Each row is a point. Each copy is the shape, with its points in the same order, stretched, turned, moved and blurred by noise. Some copies are also mirrored. Which?
(in the rows, 128 means zero)

Shape (5 x 2):
[[111 134]
 [142 134]
 [ 88  78]
 [141 135]
 [150 161]]
Copy 1 (5 x 2):
[[100 106]
 [131 130]
 [ 40 125]
 [129 128]
 [157 118]]
Copy 1 is: mirrored
Copy 2 (5 x 2):
[[142 143]
 [128 113]
 [ 90 155]
 [133 113]
 [156 109]]
Copy 2 is: only turned
Copy 3 (5 x 2):
[[113 133]
 [119  98]
 [170 168]
 [118  99]
 [ 91  83]]
Copy 3 is: mirrored

Shape (9 x 3):
[[120 120 105]
 [114 136 139]
 [136 170 146]
 [ 83 167 129]
 [107  94 167]
 [168 167 116]
 [177  95 105]
 [121 163 135]
 [173  91 130]]
Copy 1 (9 x 3):
[[123 133 145]
 [109 109 144]
 [ 92 137 116]
 [ 83 130 151]
 [118  77 148]
 [118 163 101]
 [157 138 111]
 [ 96 138 131]
 [149 112 112]]
Copy 1 is: mirrored
Copy 2 (9 x 3):
[[137 113  95]
 [144 126 139]
 [123 144 184]
 [127  98 164]
 [191 118 120]
 [111 174 161]
 [145 156  70]
 [130 143 169]
 [158 152  96]]
Copy 2 is: only turned

Shape (12 x 6):
[[139 147 159 134 113 101]
 [105  86 166 165  98  92]
 [159 107 154 176  92  77]
 [115 119  93  83 162 124]
 [115 145 114 122 120 140]
 [132 141  87 129 179  95]
 [150 173 149 140 132 121]
 [142 132 121 108 154 170]
 [127 141 112 116 168 151]
 [128 107 136 121 104 103]
 [132 117 152 127 147  89]
 [ 96 129  96 107 178 127]]
Copy 1 (12 x 6):
[[159 130 134 146 100 150]
 [117  96 100 162  58 159]
 [130 168  93 165  74 167]
 [103  68 150 126 180 154]
 [114  92 163 116 117 147]
 [126 106 122  94 174 176]
 [166 145 144 120 114 134]
 [114 118 153 122 152  98]
 [123  98 149 103 153 120]
 [113 105 133 162 106 158]
 [144 111 111 149 130 152]
 [110  52 146  98 164 152]]
Copy 1 is: only turned
Copy 2 (12 x 6):
[[169 127 150 131  90 137]
 [174 190 118 140 107 124]
 [184 164 151 171 128 140]
 [ 86  73 101 132 110 136]
 [149  98 130 106 122 130]
 [ 82  78 145 133 120 170]
 [149  99 175 115  99 133]
 [ 92  81 141 116 124  88]
 [ 86  80 143 105 118 117]
 [162 133 112 150 114 130]
 [120 131 135 147  89 139]
 [ 74  86 116 104 108 146]]
Copy 2 is: mirrored
Copy 3 (12 x 6):
[[135  81 128 140 125 143]
 [166 107 163 130  83 190]
 [146  68 154 122  85 148]
 [126 174 105 134 140 101]
 [102 136 119 135 131 136]
 [112 145 148 121 168  76]
 [103  79 125 123 160 121]
 [102 131  89 100 154 111]
 [102 140 115 104 170 104]
 [142 117 121 144  92 147]
 [158 108 139 127 134 131]
 [117 181 135 126 163 111]]
Copy 3 is: only turned

Shape (12 x 8):
[[142 154 166 134 169 163 103  93]
 [113 126  92  87 107 123 162 155]
 [124  98 144 114 100 143 109 118]
 [155  92 128 150  93 166 100 136]
 [109 162 173 109 173  98 144 152]
 [140  92 155  98  86 161 103 123]
 [ 88 121 126 133 101 144 160 137]
 [ 76 116 142  83 130 146 114 107]
 [148 120 107 109 109 140 147 123]
 [139  93 139 117 125  93 165  84]
 [145 143 103 151 115  90 139 161]
 [102 161 126 128  91 168 132  98]]
Copy 1 (12 x 8):
[[ 74 164 125  72 142 150 131  83]
 [117 106 149 173  91 104 116 158]
 [144 118 119 109 118  94 141  69]
 [138 102 116  93 131  42 139  92]
 [114 156  98 119 119 219 112 134]
 [145 105 119  93 105  71 117  56]
 [110 101 101 173 102 105 186 128]
 [109 160 131 127  81 145 158  84]
 [116  96 154 135 122  85 119 125]
 [170  71 157 131 156 162 155  93]
 [137 114 107 150 166 106 115 150]
 [ 58 127 101 166 128  72 170  82]]
Copy 1 is: mirrored
Copy 2 (12 x 8):
[[152 127 155 178 133 169 126 108]
 [104 106 129 101 105  75 130 101]
 [157 126 107 124 117 136 118 121]
 [117 139 100 108 119 174 149 127]
 [141 132 150 165 134  74  93 141]
 [153 123  94 121 109 154 106 112]
 [123 132 123  86 135 108 152 113]
 [192 111 137 147  97 100 125 107]
 [105  99 127 108 124 125 120 105]
 [141  70 117  87 128 103  95 168]
 [ 72 119 101 115 147  97 142 129]
 [133 117 129 118 159 134 143  52]]
Copy 2 is: only turned
Copy 3 (12 x 8):
[[145 101 120 124  80  88  86 156]
 [157 110 138 142 162 105 142 110]
 [165 130 124 115 109 121 138 127]
 [171 126 106 120  93 105 168 146]
 [115  94 154 164 118 138 104 133]
 [186 132 126 100  90 110 143 116]
 [122 127 128 104 131 100 147 132]
 [149 109 125 108 114 105  96  91]
 [171 120 128 130 142  98 133 139]
 [160 112 125 102 160 149 111 157]
 [127 127 119 173 147 133 150 145]
 [135 147 124 100 119  72 106 145]]
Copy 3 is: only turned
Copy 4 (12 x 8):
[[116  95 131 121  93 116 182 170]
 [144 195 128 138 173 115  93 102]
 [ 86 149 114 126  87 105 119 121]
 [ 68 121 116 126 104  85 141  95]
 [170 124 111 158 122 161 121 169]
 [ 68 169 105 137  87  93 131 110]
 [127 124  95 139 133  95  88 121]
 [133 174  97 105  96 117 115 150]
 [108 154 147 141 140  91 118 114]
 [115 103 152 168  79 114  59 160]
 [120 117 142 148 177 144 108 120]
 [ 99 142 111 127 149  80 135 155]]
Copy 4 is: only turned

Shape (15 x 11):
[[113 133 165 163  63 152 160 106 149 118 119]
 [145 136 125 133 119 165 153 124 167 132 132]
 [153 145 102 132 141 135 128  94 126 110 105]
 [141 157 110 142 114 110 162 124 151 146 121]
 [139 166 175 150 125  75 122  95 166 147 114]
 [139 129  88  80  68 157  97 119 137 132 163]
 [146 152 150 122 138  91 141 135 119 198 100]
 [160 116 155 129  87 110 154 166 127  69 109]
 [155 137 111 115 151 115 204 140 141 141 175]
 [137 159 111 118 128 137 148 148 145 110 148]
 [105 193 141 175 106 154 116 109 108 141 156]
 [ 73 130 116 107 123 158 151 134 126 124 127]
 [142 110 102 120 137 111  96 147 134 133 132]
 [113 125 150 112 131 160 126 166 108 124 143]
 [138 141 146 117 110 111 147 158 147 139 138]]
Copy 1 (15 x 11):
[[ 64 127 101 114 175 138 133  55 121 147 118]
 [132 127  89 127 136 126 166  70 158 133 136]
 [104 170  94 149 138 106 106 114 169 102  93]
 [ 99 102 124 136 137 139 156 117 164  91  91]
 [ 72  89 144 186  76 157 114 125 125  89  97]
 [173 105 105 111 159 100 111  59 124  62 125]
 [103 104 178 192  82 126 140 166 158  75 119]
 [121 119 159 100 158 125 144  79 146 198  62]
 [139  53  97 106 115  96 222 136 189 126  96]
 [137 103 109  97 137 128 153 107 172 116 112]
 [ 79 109  72 125 152 130  71 128 149  74 167]
 [111 158 100  79 174 116 158 133 138 111 128]
 [164 116 123 152 133 110 134 140 132  98  94]
 [149 130 114 103 133 110 134 126 141 149 155]
 [133  73 147 125 117 139 163 118 145 127 107]]
Copy 1 is: only turned
Copy 2 (15 x 11):
[[104 103 139  90 138 138 128 185 185  58 153]
 [112 132 153 113 110 126 118 122 153  78 174]
 [124 141 152 119 112 128  84 155 134 137 117]
 [119 130 152 154 127  97  86 141 124  75 154]
 [110  97 138 115 179 117  72 110 143  63 109]
 [ 64 177 170 131 104 111 183 141 109 149 144]
 [ 97 112 101 159 130  74  83 102 110 105 145]
 [158 157 120 101 145 103 154 172 201  94 133]
 [166 105 171 175  90  81 107 111 127  71 148]
 [127 146 145 144 111 132 121 120 128  91 134]
 [ 67  97 129 161 123 178  94 138 137  93 102]
 [127 115 134 122 112 166 145 152  98 121 143]
 [130 150 153 148 158 118 142 105 120 160 149]
 [115 121 109 129 114 156 164 114 142 133 139]
 [122 132 129 138 136 102 137 112 140  80 148]]
Copy 2 is: only turned
Copy 3 (15 x 11):
[[124 190 155 116 162 134 155 142 153  79 122]
 [143 155 135 137 140 146 143 138 103 107  90]
 [109 123 140 167 100 117 144 125 153 138  93]
 [123 133 137 164 141 129 112 146 129  82  83]
 [ 79 132 125 143 125 116  82 212 154  97 119]
 [168 152  88 164 131 143 194 104 128  92 132]
 [123 109  92 130 119  90  73 159 155  95  80]
 [ 80 196 115 166 137  79 120 117 120  95 115]
 [149 157 123 183 187 145  79 125  94 115  67]
 [114 136 113 162 149 149 130 116 105 103  87]
 [102 107 121 114 182 146 178 130 176 103 100]
 [138 135 122 123 140 181 135  74 135 107 117]
 [116 110 102 164 112 108 128 120 108 121 132]
 [120 137  84 113 152 135 136  89 122 125 115]
 [116 152  98 147 151 122 100 143 112  83 102]]
Copy 3 is: only turned
Copy 4 (15 x 11):
[[141 118 152  72 156  85 141 121 157  91 136]
 [148 113 120  97 144 144 113 125 123 117 134]
 [143 123 114 118 125 118 121 162 143 149 119]
 [141 153 106 115  97 131 127 135 119 111 140]
 [ 82 173 115 110  93 119 118 118 150 118 151]
 [142 152 133 104 153 138 162 140  81 158 112]
 [ 89 147  92 119  65 132 162 122 123 129 154]
 [169 109 126 164 170 106 120  98 153 109 134]
 [172 115 116 122  98 125 103 114  90 126 163]
 [154 108 109 141 157 118  97 127  98 121 128]
 [119 102 155  56 127  46 118 131 122 113  90]
 [137  78 136 136 165 114 124 154  91 113 144]
 [122 141 125 156 118 159 133 132 112 146 121]
 [130  55 130 132 173 104 116 108 107 132 117]
 [130 134 111 136 130 127 127 104 105 111 143]]
Copy 4 is: only turned
